Each row is a point. A path goes straight from each point to the next, and from the last back to the first. The post is the endless flat space through its rows: a point in 2 columns, a line in 3, a plane in 4, and so on, so that a path can go around it. Count how often the path circles the post. Going back the other way cancels.

Post (2 x 3):
[[-17 -22   0]
 [ 16   9   6]]
Path, 23 rows:
[[ 16 -14   5]
 [-14 -38  24]
 [ -4   3  18]
 [-22  -9  -8]
 [-32  -7 -21]
 [  7 -16 -18]
 [ -7 -60 -14]
 [ -9 -33  24]
 [ -4  17  20]
 [-23  14 -23]
 [ 29  22  -8]
 [ 14 -12  -4]
 [ 26   2  35]
 [-12  -6  21]
 [ -1  43  13]
 [ 13  28 -27]
 [ 15 -24 -36]
 [ 12 -46   9]
 [  5 -11  47]
 [-27  -2  28]
 [ -1  31  -3]
 [ 46  27  -5]
 [  0 -33 -26]]
Times around: 4

Post, 7 rows:
[[  2  -8  32 -12 -23  13  -9 -29]
 [-32   5 -40 -10  -3   1   1  24]
 [-17  25 -30   2 -10  25   3   5]
 [-19  -6 -10 -17   6  16  11   4]
 [ -3  27 -19 -12  18  -2  16 -16]
 [ 14 -36  10   1 -21  -8   8   6]
 [ 10  -1  16 -21  13 -26  30  12]]
Path, 26 rows:
[[  9   2  -2   2  17 -19  33   6]
 [-27  17   7 -23  17  38  36   6]
 [-23  11  26 -32  17   1  18  -6]
 [-38 -16  15 -21  -4  37 -10   7]
 [-20  10 -43 -25  23  11   9  26]
 [-19   7 -12 -34  13  58  20 -50]
 [ -8 -23 -20 -10   0 -23  24  27]
 [-13 -20  21   2 -20  -1  -2  -1]
 [-14 -38  12  -6 -18  24 -23 -10]
 [ 19 -22  21 -33   9   7  34  22]
 [  0  -1  11 -24   1  -2  21 -10]
 [  3  32 -26 -13  12 -18  32 -10]
 [-17   3  32 -31 -29  17 -10  -5]
 [ -2  -5 -13  -8 -36   8   4  12]
 [-16 -25 -17   1 -19  32   3 -10]
 [ 14 -60 -16   6 -34  20  13  -4]
 [ -2  14   5 -26   7 -17  32  10]
 [  4  32  -3   4   0 -27  37  -3]
 [  3  12 -10  21 -14   6   3   9]
 [-18 -18 -32 -13   8   3   3  12]
 [-13 -22   3 -30   6   3   7   0]
 [-30  13  19 -33 -26  52 -14 -13]
 [-10  12  -9 -12  -7  -8  22  25]
 [ 10  12  -4  -6  30 -17  25 -28]
 [-20 -33  49 -26 -12 -10  22  10]
 [-29 -17  52 -44  15 -16  28  28]]
Times around: 3

Post (11 x 12):
[[  3   8  22   5   9  -5  25 -13 -33   6 -13 -13]
 [ 13   4  25   9  11 -12  -2   0 -10   5   8 -15]
 [ 13  17 -26  11  -7  -8  -6 -16  16   4   0   4]
 [  7   7 -25   9 -10  -1 -28  25   3   5  -5  14]
 [ 14  13  18 -14  10  14   7 -26   0  12  -9   4]
 [ -6  11  -2   3 -17 -15   1  10  18   5   9   6]
 [  5   0 -21   5  -4 -13 -11  18  13  34   6  14]
 [-15  12  -9   7   0  -4 -18  11 -21  21  16  15]
 [ 16  14  -9 -10 -10  -8 -10   5  -4  16   5  -1]
 [  7  28  -8  -1   2 -18  -8  24   4  12   3  32]
 [  9 -12  12 -12   7 -14   2 -20 -17  -4   1  -5]]
Path:
[[ -2  -9  12 -19  11 -24  -4 -28  -4   5  18  -3]
 [ -3 -16  29  13  40 -14   6   2 -37  38  -3 -11]
 [  6 -21 -31   4  11 -20  -7  -8  -3   8   1 -14]
 [ 22   3  16  16  12 -28  15   3 -27  18  15 -26]
 [ 13  16 -22  14   5   9   4 -10 -26  22 -10   7]
 [ 18   2  15  10  10 -32 -14  44  -7 -32   0  16]
 [  3  20  29 -18   2  11  -3 -15 -16   0  -2  30]
 [ 11  -5  14  -1  -6 -28  -4   9 -14  -8  -1 -15]
 [ -3  21  -1 -22  28 -11 -10 -24   9  21  -3  34]
 [ 14  42 -22  -6 -14  -1 -18  -4  15 -14   3  -3]
 [  9   4 -12  11 -15   0   3   9  -8  10   1 -16]
 [  9   7  10   5   8 -14   2 -26   1 -16   4  12]
 [ 23  58 -15  14 -11  -7 -21  32 -12   8 -27  33]
 [ -3  14 -26   0  -1 -60  -1  34  10  10  14  29]
 [  3   0  -6  -9  27 -21  18  -6 -29   1  -6  12]
 [ -3   1 -14  17  -6   7  16   9  -8  24  -5   3]
 [ -7   6  -1   6 -21  -7  -7 -25  -6  29  13   2]
 [-11  16 -15   9  -1  13  -8 -16  -6  35  -4   5]
 [  7  12   4  22  34  -7   5  10 -11   5 -18   7]
 [ -6   1 -11   2  -9   3   0  11  -3 -10   6   3]
 [  6  20 -10  -9 -18  15   6 -11 -20  19  -4  13]
 [  0  20  39   1  -3   0  15 -11   6  19 -13   7]
 [ 23  20  -4 -23 -19 -19 -17 -18  32  18  10  31]
 [ -6 -21  10 -13   2 -30  -2   1 -30  26   9 -21]]
Times around: 4
